Each wall is flat, endless, passes through zero and stands at right angles to its row. A trip goes straight from one point to another. List the walls that it crosses, first one first.
(in the rows, 128 means zero)

Walls:
(1): [87,98,75]
(2): [134,136,108]
(3): [117,163,101]
(4): [138,148,71]
(5): [142,115,165]
(6): [133,148,131]
(7): [199,134,98]
(8): [112,162,173]
Trips:
[115,176,103] to [170,100,71] -> 8, 6
[139,139,152] to [115,109,121] -> 7, 6, 1, 8, 5
[160,115,56] to [91,69,134] -> 3, 7, 2, 4, 5
[112,107,136] to [69,118,132] -> 8, 5, 3
[113,130,185] to [79,145,132] -> 3, 1, 5
[119,157,88] to [127,92,96] -> 6, 3

Walls:
(1): [123,72,159,160,113,99,119,68]
(2): [156,146,129,150,183,126,133,85]
(3): [145,132,150,111,169,102,153,55]
(4): [154,92,120,128,128,134,138,179]
(5): [132,118,200,140,158,121,131,161]
(6): [112,117,141,126,98,148,92,140]
(7): [138,122,115,101,177,147,102,125]
(8): [118,167,148,93,65,124,117,95]
Trips:
[120,156,200,125,147,103,89,122] to [128,132,124,115,96,123,151,106] -> 7, 2, 5, 6
[172,84,70,127,40,83,145,142] to [119,138,94,123,111,131,125,117] -> 1, 4

Walls:
(1): [163,157,116,120,179,134,123,78,106,140,126,144,146,92]
(2): [190,128,157,169,147,65,168,175,119,111,97,121,154,74]
(3): [95,88,83,122,107,98,143,126,163,109,183,138,118,88]
(4): [148,149,158,136,149,116,87,127,108,105,113,169,113,143]
Trips:
[127,132,121,167,107,146,107,220,96,141,195,103,125,99] to [221,149,98,150,166,110,116,117,180,92,103,79,144,113] -> 1, 3, 4
[84,144,106,85,142,115,163,110,97,134,145,154,116,143] to [103,42,104,164,73,118,118,124,97,136,147,133,109,89] -> 1
[98,162,132,125,126,191,145,103,108,96,135,109,195,153] to [144,156,81,127,113,179,64,152,69,98,149,112,154,146] -> 4
[140,108,120,43,140,166,133,76,201,160,137,134,164,134] to [170,140,87,65,97,121,112,126,127,131,149,142,125,122] -> none
[116,101,70,126,129,170,175,112,93,119,141,129,160,115] to [139,159,113,180,110,157,96,126,136,152,145,132,109,120] -> 3, 4
[116,107,132,107,121,161,144,104,49,66,152,110,78,169] to [118,153,145,86,130,156,129,143,143,197,147,172,104,91] -> 1, 3, 4
[101,136,180,66,111,141,112,93,128,140,103,116,101,132] to [113,127,117,126,121,55,188,113,148,147,144,143,107,118] -> 4, 3, 2
[134,175,163,141,156,136,85,80,166,129,145,91,118,96] to [140,68,67,180,117,151,134,192,166,148,154,123,87,112] -> 3, 4, 1, 2
[101,176,121,163,126,115,169,145,117,125,111,158,104,88] to [172,178,97,139,142,158,107,110,111,198,185,99,100,146] -> 3, 4, 2

Walls:
(1): [108,211,186,84,123,133,137,108,99,76,136,166,156,164,156,132,170,196,108,145,176,137,111,138,132,221,155,106,170,94,159,201]
(2): [113,159,117,132,166,193,129,135,120,61,118,152,149,82,136,121,104,142,149,182,205,112,106,130,138,133,154,159,146,139,116,110]
(3): [121,83,152,63,146,121,92,140,88,134,124,156,117,148,142,107,105,120,47,165,68,121,92,161,58,154,123,177,95,170,98,138]
(4): [62,96,129,85,102,96,80,116,145,124,105,132,168,107,149,119,125,116,142,162,74,101,174,100,121,100,161,88,90,86,108,105]
(5): [120,121,128,156,126,135,157,154,132,146,135,145,100,120,162,84,146,106,129,130,131,158,84,94,122,96,154,28,94,130,99,114]
(6): [111,85,122,135,74,72,110,108,66,105,149,63,98,123,98,108,114,128,217,131,189,78,132,148,106,115,148,153,154,95,189,81]
Trips:
[151,151,155,141,189,96,143,161,146,120,95,98,96,103,69,95,77,123,125,103,129,151,165,146,118,137,130,96,121,181,134,134] to [112,90,105,114,95,136,137,68,122,161,86,82,106,118,154,63,104,94,126,110,189,156,103,100,101,133,189,172,109,132,103,104] -> 3, 6, 2, 4
[156,176,125,98,136,170,108,146,111,106,129,159,168,168,134,112,129,176,189,111,133,147,101,45,139,178,89,132,124,100,161,170] to [137,105,76,201,134,193,205,150,150,129,118,178,148,172,89,139,116,130,141,109,123,149,123,96,150,152,186,82,125,146,94,131] -> 5, 1

Walls:
(1): [110,173,113,173,129,139,100,72,126,129,113,100,125,129,146,114,144,117,130,131,138,138,92,106,157,153,141,161,134,56,131,138,157,132,154,147,107,153,121,117,135,154,46,96,173,92,98,94]
(2): [105,74,122,67,110,127,163,146,131,94,83,125,136,58,54,179,154,119,140,171,109,124,116,155,146,116,134,163,79,128,114,122,117,67,126,103,118,153,110,153,137,95,149,132,81,77,183,114]
(3): [186,120,135,119,135,153,102,188,51,144,190,108,155,162,153,97,84,158,120,109,130,94,102,130,127,176,124,115,119,95,120,152,153,136,94,124,119,100,129,95,143,108,145,122,114,86,115,192]
(4): [129,136,151,175,142,109,82,151,160,94,110,143,145,145,104,130,50,89,125,139,60,130,149,86,99,160,167,97,162,117,115,97,190,130,121,105,83,80,100,91,118,141,121,156,132,123,120,123]
(5): [157,131,149,165,147,150,99,154,195,101,112,145,155,144,111,134,71,140,108,112,105,84,125,162,136,146,163,167,154,119,152,132,154,158,85,130,80,107,110,166,125,114,128,140,119,124,120,70]
(6): [132,107,163,96,93,116,94,55,114,136,141,192,128,186,173,114,144,163,151,146,136,185,78,125,183,179,123,109,162,78,129,103,75,103,130,145,192,120,110,160,155,169,153,134,156,135,143,110]
(7): [77,85,90,188,105,105,149,139,163,116,132,127,161,121,96,184,107,132,89,129,65,135,142,150,208,147,168,99,116,119,158,169,133,142,112,175,166,124,110,73,124,88,118,156,130,188,119,141]
(8): [123,166,131,178,99,105,183,138,161,145,108,157,129,90,167,118,65,151,148,99,129,120,84,120,128,132,106,103,153,155,189,149,129,197,105,79,127,71,152,131,124,109,123,139,161,108,178,141]
(9): [137,111,189,78,176,128,113,109,139,172,111,150,97,159,81,97,146,101,181,165,139,97,177,120,123,156,95,151,124,88,146,146,108,83,96,151,62,150,180,159,118,174,137,174,137,130,163,109]
Trips:
[87,77,106,100,155,84,82,141,136,143,183,126,151,143,146,166,129,113,175,142,124,52,174,121,173,92,173,178,123,90,100,117,170,134,212,160,104,115,167,119,102,19,112,74,129,152,127,91] to [208,144,134,165,211,91,137,142,165,190,152,117,133,176,139,120,140,173,164,182,94,149,192,130,154,108,128,187,83,91,174,47,153,120,132,120,139,141,151,127,116,190,126,61,140,147,121,117] -> 2, 7, 6
[83,179,91,142,100,148,113,187,139,114,133,104,146,47,162,104,111,190,167,160,142,150,127,156,192,166,148,136,149,190,87,180,142,128,99,141,137,191,99,121,105,116,123,85,106,152,84,98] to [166,130,166,130,104,86,153,92,155,71,88,174,152,118,108,114,168,156,151,210,107,127,134,111,83,115,77,125,108,66,60,116,122,169,131,147,109,136,147,148,138,104,150,131,131,139,137,135] -> 8, 6, 7, 9, 5, 1, 4
[87,174,125,128,95,114,129,180,97,165,101,66,161,88,131,133,147,120,146,181,148,130,92,125,157,144,91,123,123,137,98,122,121,87,152,129,179,113,168,156,150,136,147,98,80,106,162,140] to [107,66,137,84,108,157,217,157,88,181,130,117,130,125,135,158,139,94,125,159,184,132,158,89,100,110,130,125,115,80,81,109,113,133,161,170,122,123,212,118,163,146,147,78,192,113,120,152] -> 8, 9, 6

Walls:
(1): [83,124,120,132,110,118,137,86,70,145,89,118,120,169,156,160,135,126,112,179,102,139,90,157,89,105,116,132,148,106,123,141,61,114,124,93,119,108,192,166,90,120,153,96,99,73,89,127]
(2): [126,157,146,130,146,95,92,149,113,110,110,120,117,113,125,115,143,121,153,7,96,130,92,125,123,133,174,111,151,94,150,124,196,188,121,113,182,70,107,84,177,94,117,144,123,156,118,108]
(3): [125,95,97,122,75,118,133,107,124,83,151,184,124,164,83,127,141,105,134,111,94,120,95,99,99,96,115,162,126,137,62,117,133,140,111,152,141,98,80,151,110,103,107,135,132,174,158,173]
(4): [136,153,108,99,122,126,105,141,90,79,158,82,152,145,131,116,148,132,157,150,147,63,132,69,154,138,97,79,124,146,161,68,75,93,118,77,123,119,145,143,156,112,97,180,97,135,104,120]
(5): [125,113,114,77,92,119,141,90,119,121,104,150,132,96,171,175,112,156,154,132,97,104,143,87,147,139,116,103,153,118,57,106,122,87,158,112,127,150,125,152,107,145,110,131,129,122,137,144]
(6): [116,72,91,118,75,155,126,162,116,187,132,153,132,109,147,112,142,121,58,176,183,115,146,130,125,159,131,195,117,161,52,108,129,117,95,69,171,139,123,155,194,137,109,134,128,185,116,149]
(7): [139,182,135,208,170,125,128,111,150,113,135,159,146,161,142,65,129,102,122,127,142,143,146,131,167,123,104,94,92,99,146,139,126,84,78,167,119,184,152,104,123,211,136,102,124,124,127,127]
(8): [129,158,145,62,115,99,155,98,92,161,118,104,105,99,108,75,122,136,70,91,159,119,160,100,168,154,141,110,112,109,102,149,123,131,150,95,159,110,114,104,122,152,152,133,139,133,118,169]
(9): [138,144,159,156,110,80,68,115,108,132,95,121,158,117,99,173,166,176,151,99,86,95,75,115,134,128,140,103,132,214,161,122,120,97,137,130,160,99,161,63,89,122,142,112,134,147,151,125]
(10): [101,132,126,122,138,138,95,73,106,93,120,156,125,129,167,99,117,151,96,116,160,164,113,144,136,158,203,145,133,96,145,93,98,161,130,157,181,143,152,140,76,166,104,159,131,169,137,103]
Trips:
[148,79,178,141,64,139,142,119,135,102,90,134,153,97,112,135,100,125,93,111,142,182,112,111,92,127,96,116,112,174,53,169,205,158,161,168,151,108,83,144,77,111,133,128,83,143,110,155] to [148,114,119,87,98,140,139,114,110,121,168,142,121,132,126,107,151,82,138,132,71,129,182,172,79,104,138,86,100,111,141,144,124,141,122,142,87,79,129,138,142,88,109,155,130,151,90,157] -> 9, 6, 5, 1, 4, 8
[92,171,103,140,174,93,148,119,89,119,155,80,152,65,101,136,111,138,135,79,174,110,95,66,154,98,165,80,90,77,126,122,166,124,133,83,123,109,79,58,167,163,134,53,161,157,121,138] to [144,120,88,97,175,132,125,145,108,164,121,174,101,124,97,129,146,124,187,98,108,146,144,170,98,107,158,143,126,127,131,60,86,98,199,151,112,165,111,75,122,109,104,132,107,142,105,117] -> 5, 7, 10, 8, 4, 3

Walls:
(1): [179,73,136,144,86,121,187,100,156,132,146,104,86,167,183,159,173,158,164,171,99,158,168,182,146,121,195,155,164,143,115,170,177,115,136,126,209,175,144,161,118,163,108,196,132,109,100,140]
(2): [139,120,146,116,103,169,83,104,121,113,114,120,69,155,162,163,139,86,144,108,156,192,137,144,135,147,148,115,113,91,151,119,104,149,81,71,119,188,146,127,171,127,84,120,127,79,136,184]
(3): [124,158,111,148,183,102,69,82,131,110,129,43,127,157,139,114,89,98,153,141,152,99,161,136,111,142,71,73,137,156,183,116,144,132,152,160,158,129,78,129,123,130,134,120,104,133,128,139]
(4): [174,147,114,148,96,88,90,137,179,101,159,151,148,103,139,171,155,124,90,71,108,167,135,117,144,94,199,191,114,122,77,157,99,177,83,115,159,155,80,133,160,102,118,162,161,120,92,167]
(5): [180,230,134,93,140,126,119,138,173,134,160,135,138,73,135,101,126,137,121,147,148,114,149,90,185,183,77,113,138,121,160,64,155,134,110,97,104,132,176,81,109,118,132,146,130,116,168,156]
(6): [84,165,93,129,124,119,135,123,152,118,86,193,97,148,154,156,169,132,116,114,90,123,123,174,123,123,129,132,84,137,177,134,128,159,162,124,174,207,119,126,156,106,78,122,128,100,102,195]
(7): [192,124,187,118,162,140,77,144,189,167,181,107,168,121,153,145,157,88,158,121,146,144,108,121,115,122,110,146,112,149,105,168,123,153,172,120,182,200,124,152,113,114,99,155,119,181,149,115]
(8): [134,131,107,144,115,147,149,91,171,153,189,100,111,100,104,207,166,145,95,130,184,159,144,107,113,126,116,156,165,133,106,147,166,131,83,126,77,142,128,145,120,122,111,119,107,123,175,80]
Trips:
[128,136,84,166,146,96,68,107,180,125,108,71,138,87,74,137,69,83,175,82,132,122,142,123,153,126,145,128,99,116,105,119,119,104,133,81,93,130,185,99,157,101,133,132,143,120,144,158] to [129,134,133,117,148,108,98,99,79,137,163,106,122,184,114,146,103,113,149,119,154,127,104,169,114,137,165,118,150,119,88,110,144,131,108,110,134,147,101,100,158,110,140,125,86,62,169,98] -> 8, 7, 5, 4, 1
[170,148,81,108,120,116,161,131,165,52,222,144,158,136,82,134,166,91,77,158,185,205,88,169,157,150,129,141,136,182,143,151,109,107,141,105,137,138,155,97,54,175,92,98,106,133,107,166] to [119,144,100,129,134,136,144,143,51,91,149,112,160,155,122,131,69,140,155,154,78,146,130,155,64,127,175,116,98,109,106,165,104,110,101,170,82,107,132,129,114,67,152,109,116,126,131,143] -> 6, 2, 7, 5, 1, 8, 4
[94,98,114,179,113,97,137,57,133,156,136,180,137,136,81,62,85,163,100,98,137,156,165,154,104,132,123,67,155,99,88,147,140,114,98,190,138,142,108,125,63,138,112,116,143,175,82,35] to [107,107,152,107,81,98,187,130,156,135,89,143,99,142,119,104,146,103,118,120,112,141,107,122,133,173,138,150,123,93,89,169,123,94,90,110,139,109,120,144,90,126,96,114,172,122,37,126] -> 1, 3, 4, 8, 6, 2
[177,176,67,161,133,151,164,96,98,209,172,168,147,120,205,172,149,183,145,108,138,93,188,85,129,65,163,140,86,149,158,158,95,111,124,144,117,121,150,106,150,136,93,118,112,178,129,132] to [125,183,182,161,123,104,56,90,120,105,151,141,161,134,154,164,129,161,140,67,172,151,189,105,147,195,109,172,103,98,161,106,112,100,144,200,130,49,145,88,144,107,147,171,149,98,150,132] -> 1, 3, 6, 7, 2
[78,137,111,135,170,68,54,120,145,125,158,103,156,116,116,140,100,159,176,147,159,134,168,122,95,90,118,208,147,157,78,92,134,136,139,117,120,197,91,148,101,178,155,128,140,119,99,129] to [81,93,97,125,81,126,117,126,88,121,115,106,107,126,105,162,158,153,200,113,120,146,133,109,94,154,127,131,153,167,109,165,74,163,119,115,119,95,170,103,166,118,108,161,111,140,111,117] -> 2, 7, 3

Walls:
(1): [101,104,164,75,107,135,147,89,113,116,93,145,170,177,133,107,101,155,93,105,170,149,119,129,127,136,109,136,168,174,93,135,87,147,108,88,136,138,168,71,126,164,93,147,117,158,136,117]
(2): [66,124,140,189,187,153,158,110,90,130,125,159,129,136,152,176,91,131,153,195,128,90,155,104,121,170,124,157,157,145,165,136,71,140,173,68,154,129,124,70,148,99,69,111,105,91,79,105]
(3): [120,159,68,101,90,143,165,163,127,95,152,119,142,195,138,118,181,136,101,95,162,133,146,114,161,188,160,113,132,135,100,96,97,149,79,96,57,70,137,166,67,117,140,127,84,145,102,120]
(4): [150,63,134,128,85,109,98,99,127,159,138,117,96,60,140,175,137,137,120,132,136,175,84,103,128,127,138,157,140,194,130,128,119,112,136,166,132,126,137,135,108,137,94,181,147,165,73,96]
(5): [106,66,133,91,170,111,108,111,147,173,122,154,186,177,155,145,145,150,99,192,134,132,161,150,154,119,152,58,84,138,48,68,109,67,122,134,60,126,135,208,138,182,86,94,154,73,122,123]
(6): [159,133,153,84,83,132,86,80,137,134,135,129,132,157,145,144,124,141,131,134,100,127,193,130,180,127,118,152,117,138,116,114,126,85,135,111,162,92,138,99,149,174,86,51,158,116,157,165]
(7): [140,107,107,148,132,112,130,117,176,121,177,133,199,111,141,123,117,117,167,121,121,107,129,105,100,129,118,139,140,79,130,84,78,115,147,157,150,150,148,208,49,144,139,162,95,154,106,92]
(8): [107,147,128,135,145,116,165,131,80,161,163,150,161,143,124,164,45,150,112,187,76,137,93,156,146,125,41,118,74,174,167,139,57,128,74,77,135,89,182,122,82,131,164,102,122,123,109,140]
(9): [130,99,89,99,114,157,133,135,163,119,83,137,97,121,125,142,142,118,110,147,201,128,141,151,188,117,162,196,73,70,125,80,39,128,149,103,122,118,131,108,132,113,158,137,113,193,136,111]
(10): [130,140,164,114,142,80,169,105,156,116,177,120,166,106,137,143,139,107,133,127,179,90,134,159,95,101,164,136,155,120,171,167,152,168,114,118,116,111,136,133,64,141,120,92,119,121,127,125]
(11): [160,92,159,105,144,108,98,140,99,80,138,110,85,114,122,81,105,95,149,149,128,95,119,135,134,114,121,149,148,139,129,92,105,111,124,90,182,143,117,164,135,122,163,99,190,104,106,124]
Trips:
[103,140,136,184,142,155,118,135,44,122,141,176,121,112,106,66,183,125,140,112,105,148,183,128,158,145,63,143,111,147,152,111,159,141,132,121,81,106,141,85,84,131,128,193,127,106,100,135] to [126,151,76,116,130,224,114,175,107,149,131,122,55,172,134,181,147,153,122,156,97,125,156,140,190,100,101,162,133,67,108,212,109,114,140,143,121,148,112,143,100,107,131,151,70,96,85,84] -> 9
[112,149,177,81,147,169,144,193,129,146,182,128,156,123,152,148,166,212,141,131,89,88,99,196,98,120,125,133,172,145,194,162,103,91,94,146,119,117,100,105,100,128,165,154,134,106,127,114] to [120,116,154,101,101,138,148,109,98,134,176,135,77,175,140,117,101,152,117,121,196,150,201,91,123,130,103,176,116,156,77,152,190,188,105,85,177,110,169,107,118,98,153,91,130,108,162,164] -> 7, 1, 6, 11
[124,109,124,164,173,84,123,125,108,153,153,102,152,94,119,176,173,147,154,131,190,114,120,156,72,187,188,94,136,130,136,110,74,146,86,148,116,97,107,119,119,94,181,186,99,145,155,79] to [95,89,126,135,116,92,148,100,121,94,135,162,103,136,107,163,189,146,121,167,155,168,117,158,59,128,130,119,98,145,118,125,133,132,146,122,127,150,63,142,174,67,130,155,137,185,126,152] -> 7, 5, 3, 10
[183,111,116,90,158,128,78,97,141,74,94,125,120,93,130,119,98,130,119,130,148,92,150,122,73,137,109,148,151,168,169,118,139,126,72,157,200,101,134,99,144,121,118,95,92,135,108,74] to [130,119,119,160,156,97,131,141,137,118,103,138,95,158,112,149,101,152,54,82,75,143,148,186,125,141,156,117,124,78,143,107,98,110,123,141,81,131,152,122,138,91,185,102,145,108,119,141] -> 7, 9, 8, 4, 1, 10, 2, 6, 3, 5, 11

Walls:
(1): [105,91,169,108,180,124,129,93,62,115,118,129,104,96,115,195,156,126,152,151,93,208,131,105,151,77,92,126,104,83,124,162,156,84,94,77,182,187,175,87,155,140,142,116,107,100,120,192]
(2): [96,189,97,139,171,175,145,121,105,140,160,154,125,133,165,143,74,154,70,111,162,143,161,155,193,127,141,94,135,203,137,157,114,125,127,90,123,108,112,181,152,82,100,141,161,94,177,187]
(3): [145,126,145,172,141,78,156,136,116,115,139,96,96,148,162,185,89,182,167,167,151,142,161,146,102,144,142,82,190,164,94,54,155,126,96,167,150,113,176,126,87,95,149,132,145,110,150,132]
(4): [119,149,70,130,130,150,132,135,85,141,80,105,126,128,159,165,101,117,115,124,129,134,165,168,106,162,119,40,148,149,123,120,95,117,204,187,132,111,157,158,141,137,147,97,204,115,87,104]
(5): [165,67,126,137,181,134,139,214,94,152,200,128,141,109,157,136,89,66,168,144,132,116,157,48,65,120,150,69,136,148,136,151,146,142,86,129,142,135,119,166,138,157,98,218,155,163,139,145]
(6): [148,98,137,151,103,130,120,83,129,165,156,186,102,133,142,158,103,190,98,146,130,184,138,119,144,74,148,102,157,143,129,138,109,187,117,64,138,172,117,142,107,131,73,127,89,136,132,89]
Trips:
[158,138,156,143,120,125,115,94,106,136,178,75,125,146,180,80,139,157,148,112,111,161,116,127,160,171,85,147,72,112,160,156,141,119,162,79,216,79,146,191,109,108,126,71,157,249,122,139] to [109,117,123,159,89,145,135,134,146,161,80,94,124,88,138,141,102,158,146,90,105,70,103,143,153,126,161,151,147,186,110,85,105,152,92,162,144,103,143,127,145,119,127,102,77,123,124,198] -> 1, 3
[59,99,92,129,125,126,141,115,73,159,125,115,91,69,159,72,124,112,152,191,151,148,151,158,94,113,142,109,148,111,92,127,100,131,157,175,122,169,132,170,85,165,141,156,49,103,131,110] to [100,131,112,128,101,142,103,99,94,145,142,140,146,164,141,122,112,121,133,83,169,152,123,103,72,116,122,138,146,111,142,114,112,108,153,130,153,156,96,101,46,193,136,104,99,125,104,59] -> 1, 3, 5
[143,109,133,125,117,153,182,47,124,100,120,148,155,24,148,91,167,145,172,126,137,94,83,74,121,134,144,132,115,120,81,189,125,182,127,123,205,151,138,151,117,163,151,127,163,80,112,81] to [90,145,113,109,89,170,129,151,188,154,131,139,125,164,94,180,142,117,129,154,170,116,115,210,143,102,139,128,147,109,135,138,116,150,113,146,82,136,180,124,201,114,109,137,145,143,126,167] -> 5, 4, 2, 1, 6
[141,117,130,86,133,141,152,172,80,141,98,138,106,135,125,97,129,97,120,103,120,156,152,89,142,133,132,149,117,121,98,88,79,154,170,170,147,162,135,123,173,98,123,203,172,125,99,136] to [140,137,110,155,169,152,171,100,111,67,141,92,156,101,84,174,102,107,156,161,138,146,104,171,131,148,108,144,114,84,127,120,78,118,122,117,88,113,99,103,107,135,147,164,143,152,188,125] -> 2, 3, 4, 5
[145,201,125,170,149,118,138,83,187,122,152,83,109,98,143,152,79,82,150,141,197,129,90,138,155,99,132,117,104,121,138,85,126,153,94,132,62,134,140,147,132,84,121,108,141,193,152,101] to [93,135,129,144,139,159,134,137,88,106,123,127,166,107,125,149,144,93,149,129,141,130,100,107,137,76,95,129,108,153,151,160,142,122,126,123,147,113,93,164,183,143,98,137,104,158,115,108] -> 5, 3, 6, 1
[201,133,109,163,61,74,146,77,147,97,129,102,105,133,124,64,104,125,82,145,143,192,109,175,144,152,88,146,135,141,134,160,165,135,124,162,130,61,160,73,148,148,148,88,88,107,137,119] to [121,125,132,150,100,109,158,108,132,163,135,90,146,159,169,132,63,95,157,196,185,132,112,146,125,131,70,134,96,85,64,115,125,142,157,76,116,126,174,82,126,118,115,180,106,157,118,99] -> 6, 1, 5

Walls:
(1): [111,156,157,152,143,94,106,97,125,143,100,188,146,89,185,179,140,137,129,149,161,114,101,93,114,121,123,126,160,104,101,122,137,207,127,118,118,95,135,121,134,124,141,112,102,141,94,115]
(2): [170,87,133,87,189,126,98,147,120,130,165,123,111,140,71,99,84,134,109,112,51,145,133,75,178,182,119,130,163,129,137,141,145,105,130,101,90,164,162,126,90,135,156,162,99,115,191,168]
(3): [104,95,105,79,93,151,133,107,147,203,79,167,159,70,192,95,148,113,133,110,105,145,118,119,175,123,118,121,173,140,198,104,171,103,158,135,131,98,124,147,104,100,130,180,108,139,133,111]
(4): [136,111,133,159,152,89,113,132,89,97,164,81,150,113,133,138,148,157,156,133,137,117,162,162,134,128,196,96,113,125,176,109,69,159,162,138,126,151,122,130,135,164,167,121,105,72,61,143]
(5): [71,127,127,112,64,118,145,119,138,135,168,151,122,164,108,103,203,124,101,187,164,87,161,159,122,101,126,130,96,163,109,95,108,92,119,126,69,165,157,83,221,86,50,128,116,132,112,150]
(6): [138,111,155,125,165,111,145,122,105,166,155,154,89,148,154,103,133,154,102,105,106,166,124,136,104,49,131,115,81,95,190,89,107,49,147,143,121,111,211,128,67,117,126,150,88,148,144,153]
(7): [170,128,128,68,74,157,163,148,86,106,115,170,65,123,83,123,92,124,168,133,50,149,131,187,105,115,129,120,141,175,106,155,114,119,180,138,116,138,135,149,155,89,134,80,222,102,150,142]
(8): [155,121,112,145,197,146,79,143,153,124,135,135,91,121,123,130,80,134,117,38,119,113,165,154,125,130,115,156,148,120,151,144,103,123,136,74,110,154,127,71,146,119,98,120,184,114,97,186]
(9): [129,125,119,111,90,104,59,125,171,151,81,115,121,160,158,143,101,65,173,155,112,183,89,165,152,149,124,103,163,158,127,132,120,98,177,160,113,115,167,138,126,126,97,141,179,137,140,155]
(10): [129,123,158,101,139,62,173,141,106,118,102,156,172,120,199,142,150,101,103,101,76,118,103,150,125,119,156,118,125,134,174,118,160,87,134,162,168,210,99,120,144,127,109,142,75,158,93,168]
Trips:
[103,75,127,115,145,106,121,153,167,143,121,126,142,125,133,187,154,157,105,126,174,101,75,132,134,138,107,149,122,122,138,95,104,105,44,173,140,84,86,123,92,95,194,109,139,166,150,157] to [128,205,145,129,85,149,130,144,69,113,152,118,113,140,191,187,116,132,162,125,135,99,114,92,169,138,150,149,65,182,143,142,148,118,108,129,148,91,166,163,81,136,155,101,166,171,177,81] -> 10, 3, 7, 9
[141,134,72,99,154,118,81,163,156,136,77,166,124,171,111,152,115,181,140,127,143,171,130,147,148,177,132,75,83,176,113,81,150,114,172,162,134,161,152,140,85,124,118,188,123,143,68,81] to [108,79,106,143,139,142,117,139,120,135,80,146,94,174,224,72,144,150,103,162,159,149,120,154,107,158,147,124,126,168,114,123,126,80,40,128,127,85,143,140,114,126,112,186,159,178,158,94] -> 4, 2, 5, 10
